Every row gives one point. Each copy is the shape, with its points in the same order, turned, moved and blurred by noise. Say if it was mirrored as well.

Shape (9 x 3):
[[-5.3 -5.5  4.4]
 [ 6.4  1.3 -5.9]
 [-0.8 -3.7  4.0]
 [-4.1 -3.3  3.9]
 [-0.3 -6.5 -6.2]
 [ 7.5 -2.0  5.0]
 [ 2.5 -1.3 -1.1]
 [ 1.2  1.5 -0.1]
 [-2.9  1.7  0.3]]
Copy 1, 9 rows:
[[-4.7 -6.8  6.3]
 [ 7.1  1.1 -4.0]
 [-4.0 -5.2  1.9]
 [-4.4 -4.1  4.5]
 [ 6.5 -5.3  4.8]
 [-3.0 -4.9 -7.1]
 [ 1.5 -2.4  0.1]
 [-0.5 -0.1 -0.4]
 [-1.8  0.9  3.9]]
Copy 1 is: mirrored
Copy 2 (9 x 3):
[[-1.8 -9.4  4.6]
 [ 1.7  2.6 -7.4]
 [ 2.0 -6.6  2.4]
 [-1.0 -7.0  4.3]
 [-3.8 -6.4 -6.5]
 [ 9.0 -3.0 -0.6]
 [ 1.5 -1.8 -2.3]
 [ 0.6  0.2  0.1]
 [-2.4 -1.3  2.8]]
Copy 2 is: only turned
Copy 3 (9 x 3):
[[-5.9 -3.5 -2.0]
 [10.0  0.1 -0.8]
 [-2.5 -2.5  1.0]
 [-5.0 -1.1  0.2]
 [ 4.7 -5.4 -6.0]
 [ 3.2 -4.8  8.1]
 [ 4.0 -1.1  0.9]
 [ 3.1  2.2  1.1]
 [-0.5  2.5 -1.6]]
Copy 3 is: only turned

Shape:
[[-4.4 -6.1  2.6 -4.2]
 [-3.7  0.7 -0.6 -1.6]
 [-2.6  0.1  3.5  0.7]
 [-4.3 -1.7  1.7 -6.8]
 [-4.3  1.8  9.3  4.9]
 [ 0.5  1.5  2.8 -4.6]
 [ 5.5 -1.5 -2.6  1.9]]
Copy 1, 7 rows:
[[-2.3 -9.4  0.0 -0.2]
 [-3.6 -2.4 -2.3 -2.7]
 [-4.0 -1.9  2.7 -1.6]
 [-1.7 -8.0 -1.8 -4.5]
 [-8.9  0.0  7.6 -1.6]
 [ 0.4 -3.0  1.3 -6.0]
 [ 4.2  2.6 -0.4  1.7]]
Copy 1 is: only turned
Copy 2 (7 x 4):
[[ -3.7 -10.7  -0.4   3.4]
 [ -5.6  -3.7  -1.0  -1.0]
 [ -3.8  -3.4   3.3   2.2]
 [ -4.9  -9.4   0.5  -1.6]
 [ -6.9  -0.3   7.2   6.7]
 [ -2.2  -5.4   4.2  -2.8]
 [  5.3   0.4  -1.4   0.7]]
Copy 2 is: only turned

Shape, 9 rows:
[[-7.5 -2.6  6.3 -0.2 -3.0  8.3]
 [-0.3 -2.1  2.3 -5.0 -0.6 -0.4]
 [-1.4  1.3 -1.1  6.3 -8.7  2.9]
 [-2.2  1.6  8.2  1.1 -6.0 11.2]
 [ 0.2  0.2 -1.3 -1.2  2.1  1.4]
 [ 1.8  1.0  1.2  3.6  1.5 -2.1]
 [ 0.5 -7.3  4.0 -2.2  1.6 -3.2]
 [ 5.4 -6.4 -2.7 -0.4  3.2 -2.0]
 [ 2.7 -2.6  3.7 -6.5  2.5 -0.6]]
Copy 1, 9 rows:
[[-6.0 -3.3  4.0 -4.9  6.2 10.0]
 [ 0.0 -4.1  0.6 -3.9 -1.3  1.6]
 [-8.1  2.6  0.1  6.0  0.5  6.4]
 [-3.8  0.9  8.9 -1.2  4.0 12.3]
 [ 0.3  1.0 -1.4 -1.8  2.2  0.5]
 [-2.0  0.6  1.7  2.2  2.5 -2.9]
 [ 0.5 -9.2  0.2 -1.0  1.1 -1.5]
 [ 4.7 -4.0 -4.7  2.8  1.8 -2.6]
 [ 4.5 -5.2  1.8 -3.8 -0.5 -0.3]]
Copy 1 is: only turned
Copy 2, 9 rows:
[[ 3.7 -3.1  0.0  4.0  3.6 10.6]
 [ 4.2  0.3  0.6 -4.1  1.1  1.4]
 [-1.0 -4.9 -0.1  6.3 -7.0  2.4]
 [ 6.1 -1.3  5.0  7.8 -1.0 10.3]
 [-0.4 -0.1  2.5 -1.1  2.0 -1.0]
 [ 2.2 -0.9  0.2  3.0  0.6 -5.2]
 [ 7.1 -3.9 -1.6 -4.7  3.9 -2.1]
 [ 1.9 -5.7  3.4 -5.1  2.1 -6.5]
 [ 6.5  1.5  2.7 -5.5  3.1 -0.6]]
Copy 2 is: mirrored

Shape (11 x 8):
[[ 1.7  3.4 -3.6 -2.0 -2.1 -2.5  5.9 -5.1]
 [-0.8  1.3 -4.6  5.4 -2.2 -0.5 -3.6  5.3]
 [-0.7 -2.4  2.5 -2.2  6.4 -0.4 -0.2 -3.9]
 [-2.8  2.9 -7.0 -3.2 -1.0 -4.5  4.5  6.9]
 [ 2.6  2.7 -4.6  3.2  1.8 -5.9  5.1 -0.8]
 [ 3.2 -6.3  1.5 -4.9  2.0  0.1 -2.0 -3.2]
 [-5.7 -2.0 -0.3  6.6  0.1  4.1 -8.9  4.5]
 [-2.9  9.8 -8.2  1.0  0.3 -1.1  2.6  5.2]
 [-7.3 -3.4  1.8  8.0  0.6  3.7 -2.0  0.4]
 [ 3.8 -2.6  5.5  0.6  0.7  2.0  0.0  0.9]
 [ 1.1  3.3  1.9 -3.8  0.1 -8.0  3.7 -5.0]]
Copy 1 (11 x 8):
[[  1.8  -1.5 -10.0  -4.2   2.5  -0.7   1.3   0.7]
 [ -2.8   4.0  -1.7   2.8   6.8   1.7  -0.6   9.4]
 [ -1.3   0.1   0.3  -4.6   0.2   1.8  -6.1  -1.9]
 [ -3.5  -2.5  -4.8  -4.2   3.0  -4.7   1.2  11.5]
 [ -2.2  -3.5  -9.2   0.8   2.6  -1.9  -2.4   3.5]
 [  6.5  -0.8   2.1  -3.5   1.0  -0.1  -5.0  -0.6]
 [ -4.4   7.6   4.7   1.8   8.0   4.5  -2.5   5.2]
 [ -6.6   1.9  -9.6  -1.7   1.7  -0.2   2.0  11.5]
 [ -7.5   2.1   4.9  -0.4   8.8   5.8  -1.4   0.1]
 [  1.6  -0.3   3.0   2.5  -0.1   2.1  -0.3  -0.3]
 [  0.2  -1.1  -5.3  -3.7  -0.6  -8.3   0.8  -3.6]]
Copy 1 is: mirrored
Copy 2, 11 rows:
[[  4.4   5.5  -5.1  -4.9  -3.6  -1.1   6.0  -2.2]
 [ -0.1   2.7  -4.2   5.5  -3.6  -2.1  -4.2   0.1]
 [  0.1  -2.2   1.7  -3.3   4.2   0.7   4.3  -1.3]
 [ -0.1   2.3 -10.1  -4.4  -2.5  -5.0  -2.5   4.3]
 [  1.8   2.6  -8.5   0.9  -2.3  -1.7   5.5  -0.7]
 [  5.9  -3.7   1.3  -3.9   2.2   4.5   1.2  -0.6]
 [ -3.0   0.9   3.2   6.7   1.3  -1.7  -8.8  -1.3]
 [ -6.0   5.5  -9.7  -2.1  -5.9  -4.6  -1.2   0.4]
 [ -0.4   5.2   3.3   5.7   6.1  -3.5  -3.0  -3.4]
 [  2.2   2.5   4.5   1.0   1.6   3.0   3.1   3.6]
 [  4.7   0.2  -1.6  -5.7  -3.5  -4.8   8.6  -0.2]]
Copy 2 is: mirrored

Shape (13 x 9):
[[  3.3  -1.9  -5.3   4.5  -1.7  -5.0  -6.3  -6.0   3.6]
 [ -2.0  -1.9  -1.6   6.1   1.9  -3.9  -0.4  -5.3   4.1]
 [  1.2  -2.6   3.3  -3.8  -7.8   3.1  -2.3  -2.1  -2.4]
 [ -3.8   5.0  -0.1  -3.8  -4.3  -5.0   4.5   1.9   0.9]
 [  8.0 -10.0  -0.5   5.2   0.6  -3.9  -4.3  -3.1   6.5]
 [ -2.3   4.4   2.4  -2.4  -2.4  -5.2  -0.3  -1.4  -5.4]
 [ -2.4   4.4  -4.1  -1.5   2.9  -7.2   4.6  -8.5   0.5]
 [ -3.2  -4.5   5.2  -0.3  -1.0   2.1   0.0   1.6  -4.9]
 [ -3.5   4.4  -3.8  -4.4   1.4  -1.3   4.1  -2.5  -2.1]
 [  4.8  -1.9  -6.5   3.9   3.9  -7.0  -0.5  -2.9   1.7]
 [  1.5   1.8   2.5  -0.1  -6.2  -1.1   4.5  -3.5  -4.5]
 [  3.1   6.6   6.9  -2.5  -4.3   4.7  -1.0  -1.7  -2.6]
 [ -4.4   6.2  -3.9   0.4  -1.8  -1.5   5.7  -0.4  -4.1]]
Copy 1, 13 rows:
[[ 3.2  0.5 -3.8 10.4 -1.1 -6.0 -0.4  3.5  1.8]
 [ 1.6 -3.9 -0.7  6.3  0.3 -7.0  2.8 -1.9  3.2]
 [-1.1  6.0 -3.2 -2.0  1.2 -1.1  6.0  5.0 -2.9]
 [ 0.8 -2.3 -5.2 -7.8 -4.5 -4.8  1.2 -1.5  1.4]
 [ 3.7 -5.3 -0.1 10.2  4.5 -4.4  3.0 10.8  4.3]
 [ 2.7  1.8 -0.1 -5.0 -3.9 -5.0  0.5 -1.0 -4.2]
 [ 6.4 -5.0 -5.0  0.7 -0.2 -6.6 -1.9 -6.7 -3.1]
 [-3.5 -0.5  3.9 -3.1  1.2 -1.8  6.7  2.9 -2.5]
 [ 0.8 -3.0 -5.6 -3.2 -1.7 -1.0  0.1 -6.3 -3.5]
 [ 6.0 -8.0 -2.3  8.2 -2.5 -3.2 -1.0  2.6  0.4]
 [ 5.5  2.2 -2.4 -3.1 -2.8 -2.3  8.3  0.0 -1.5]
 [ 3.7  8.6  0.7 -4.9  0.1  3.4  2.3 -0.2  0.1]
 [ 1.3 -3.2 -3.8 -4.0 -6.8 -1.4  3.4 -6.5 -2.0]]
Copy 1 is: mirrored
Copy 2 (13 x 9):
[[  0.5   6.5  -6.1   4.0  -3.7  -7.5   1.5  -3.3   4.2]
 [ -0.4   0.2  -3.3   4.4   1.0  -8.0   0.4  -7.0   0.0]
 [  3.6   0.6   4.6   3.5  -8.3   2.0  -3.0   0.6  -2.2]
 [ -1.8   1.8   8.6  -3.8  -1.6  -3.1   4.1  -2.6  -1.0]
 [  4.8   0.2  -7.3   4.8  -1.6  -9.6  -6.8   0.2   8.0]
 [  0.8   6.0   5.3  -2.0  -1.3  -2.5   0.1  -2.4  -7.0]
 [ -3.0   3.2  -1.5  -6.7  -0.7  -6.1   1.8 -10.5  -3.1]
 [  2.1  -2.7   3.4   3.3  -2.0  -1.9  -3.2   2.9  -7.3]
 [ -3.7   0.1   1.5  -6.3  -2.2  -2.2   3.7  -4.5  -5.6]
 [  1.4   2.8  -6.8  -2.6   0.5 -10.4   1.5  -2.3   2.6]
 [  6.1   1.3   5.2  -1.0  -3.4  -2.6   1.5  -5.1  -4.2]
 [  6.1   3.9   4.3   0.6  -1.2   7.1   0.4  -1.3  -2.8]
 [ -0.5  -0.4   3.5  -2.4  -0.8  -3.2   8.2  -3.9  -6.4]]
Copy 2 is: only turned
